Each row is a point. To make a cloud, some directions were put in groups of two or more. Within a group, all points are equally far from the middle, so they leave a hole (a ring in 2 directions, a hollow ball in 3). The other directions are filled evenly. Then the cloud was stretched, turned, moved and blurred a little. Count the holes, and give their numbers of directions, smallest first.

Cloud, 21 rows:
[[ 0.36  0.18 -0.16]
 [-0.36  0.02 -0.63]
 [-0.55  0.70 -0.25]
 [ 0.32  0.25  0.40]
 [-0.18  0.66  0.07]
 [-0.65  0.25 -0.19]
 [-0.34  0.66 -0.45]
 [ 0.21  0.32  0.23]
 [-0.41 -0.10 -0.17]
 [ 0.10 -0.38  0.57]
 [-0.32  0.29  0.01]
 [-0.88  0.01  0.46]
 [ 0.34  0.42  0.51]
 [-0.12 -0.17  0.17]
 [ 0.26  0.74 -0.05]
 [ 0.01 -0.08 -0.10]
 [ 0.03 -0.08 -0.01]
 [-0.23  0.49  0.36]
 [-0.19  0.61 -0.46]
 [-0.69  0.52 -0.63]
 [ 0.38  0.27 -0.66]]
Holes: 0

Cloud:
[[-0.21  0.28 -0.32 -0.11]
 [-0.21 -0.11  0.16 -0.82]
 [ 0.03  0.25  0.59 -0.17]
 [ 0.07  0.64 -0.05 -0.20]
 [-0.05 -0.04  0.27  0.01]
 [ 0.42 -0.23  0.58  0.12]
 [-0.13 -0.56 -0.21 -0.03]
 [-0.26  0.18 -0.03 -0.07]
 [-0.07 -0.53 -0.34 -0.79]
 [ 0.69 -0.13 -0.39 -0.41]
 [ 0.39 -0.47 -0.17  0.07]
 [-0.75  0.09 -0.66 -0.44]
 [ 0.01 -0.48 -0.37 -0.93]
 [ 0.25 -0.43 -0.02 -0.36]
 [-0.48  0.02  0.66  0.05]
 [ 0.21  0.43  0.43 -0.41]
 [-0.58  0.04  0.27 -0.88]
 [-0.31 -0.35  0.61 -0.88]
 [ 0.17 -0.18  0.42 -0.40]
 [-0.69 -0.07 -0.15 -0.33]
 [ 0.08  0.06  0.11 -0.16]
 [ 0.72  0.09  0.12 -0.42]
 [ 0.04 -0.18  0.68 -1.00]
 [-0.16 -0.24  0.00  0.01]
 [ 0.09  0.21 -0.62 -0.49]
 [-0.13 -0.57 -0.40 -0.39]
 [ 0.39 -0.23  0.26  0.61]
 [ 0.36 -0.35 -0.07 -0.01]
 [ 0.44 -0.23  0.33  0.54]
 [ 0.05 -0.15 -0.14 -0.70]]
Holes: 0

Cloud (52 x 6):
[[-0.34  0.51 -0.73  0.47  0.51  0.32]
 [-0.22 -0.11 -0.28  0.19  0.83  0.38]
 [-0.12 -0.52 -0.60 -0.51  0.02  0.13]
 [ 0.12 -0.19 -0.04  0.22  0.51  0.70]
 [ 0.15 -0.52  0.27 -0.43 -0.10 -0.03]
 [ 0.62 -0.54 -0.43  0.23 -0.03  0.05]
 [-0.14  0.43  0.16  0.24 -0.44  0.47]
 [ 0.38  0.90 -0.16  0.14  0.22  0.22]
 [ 0.71  0.43  0.35 -0.06  0.02  0.13]
 [ 0.12  0.16 -0.92  0.04  0.13 -0.11]
 [ 0.50 -0.26 -0.39  0.52 -0.10  0.46]
 [ 0.14  0.07 -0.04  0.13  0.37 -0.61]
 [ 0.11  0.73 -0.01  0.11  0.34 -0.42]
 [-0.46  0.73 -0.58 -0.28 -0.01  0.15]
 [-0.05 -0.26 -0.05 -0.06 -0.32  0.78]
 [-0.46  0.25  0.05 -0.12  0.22  0.76]
 [ 0.12 -0.16 -0.93 -0.32 -0.07  0.12]
 [-0.06  0.37  0.61  0.62  0.03  0.15]
 [-0.24  0.38  0.11  0.23 -0.53 -0.07]
 [-0.54 -0.08 -0.32 -0.45  0.25  0.52]
 [-0.12  0.35  0.36  0.33  0.74  0.24]
 [ 0.13 -0.14 -0.04 -0.04  0.74 -0.11]
 [ 0.01  0.60  0.27 -0.33  0.33 -0.29]
 [-0.40  0.54 -0.33  0.40 -0.15  0.59]
 [ 0.35 -0.15  0.40 -0.41 -0.22  0.18]
 [ 0.48 -0.72  0.55  0.73 -0.30 -0.04]
 [-0.16 -0.40 -0.60 -0.56  0.12  0.19]
 [ 0.01 -0.15 -0.49 -0.62  0.20  0.41]
 [ 0.05  0.19 -0.14  0.51  0.35 -0.45]
 [-0.05 -0.41  0.01  0.84 -0.39 -0.22]
 [ 0.27 -0.37 -0.59  0.29  0.28  0.49]
 [-0.39  0.42 -0.15 -0.13 -0.13 -0.39]
 [-0.65  0.38 -0.59  0.40  0.58  0.38]
 [ 0.39  0.55 -0.07  0.31 -0.04 -0.38]
 [-0.26  0.59 -0.15  0.60 -0.09  0.46]
 [-0.37  0.03 -0.67 -0.23 -0.02 -0.39]
 [ 0.38 -0.12 -0.38  0.08  0.44  0.61]
 [-0.53 -0.48 -0.71 -0.18 -0.03  0.41]
 [ 0.36 -0.12 -0.55 -0.25 -0.48  0.23]
 [ 0.28 -0.43 -0.64  0.11  0.39  0.21]
 [-0.37  0.41 -0.07  0.62  0.43 -0.08]
 [ 0.43  0.21  0.25 -0.04 -0.67 -0.18]
 [ 0.05  0.43 -0.52  0.06  0.10 -0.46]
 [-0.22  0.58  0.14 -0.20 -0.15  0.49]
 [-0.02  0.54  0.35  0.58  0.42 -0.12]
 [-0.37  0.63 -0.63  0.21  0.87  0.48]
 [-0.20  0.26 -0.51 -0.62  0.19  0.58]
 [ 0.17 -0.18  0.64  0.40  0.19  0.44]
 [-0.14 -0.75 -0.26 -0.31 -0.22  0.31]
 [ 0.51  0.27  0.56 -0.02  0.08 -0.44]
 [ 0.16 -0.49  0.71  0.06 -0.53  0.04]
 [-0.29  0.47  0.07  0.26  0.88  0.32]]
Holes: 2 (2, 4)
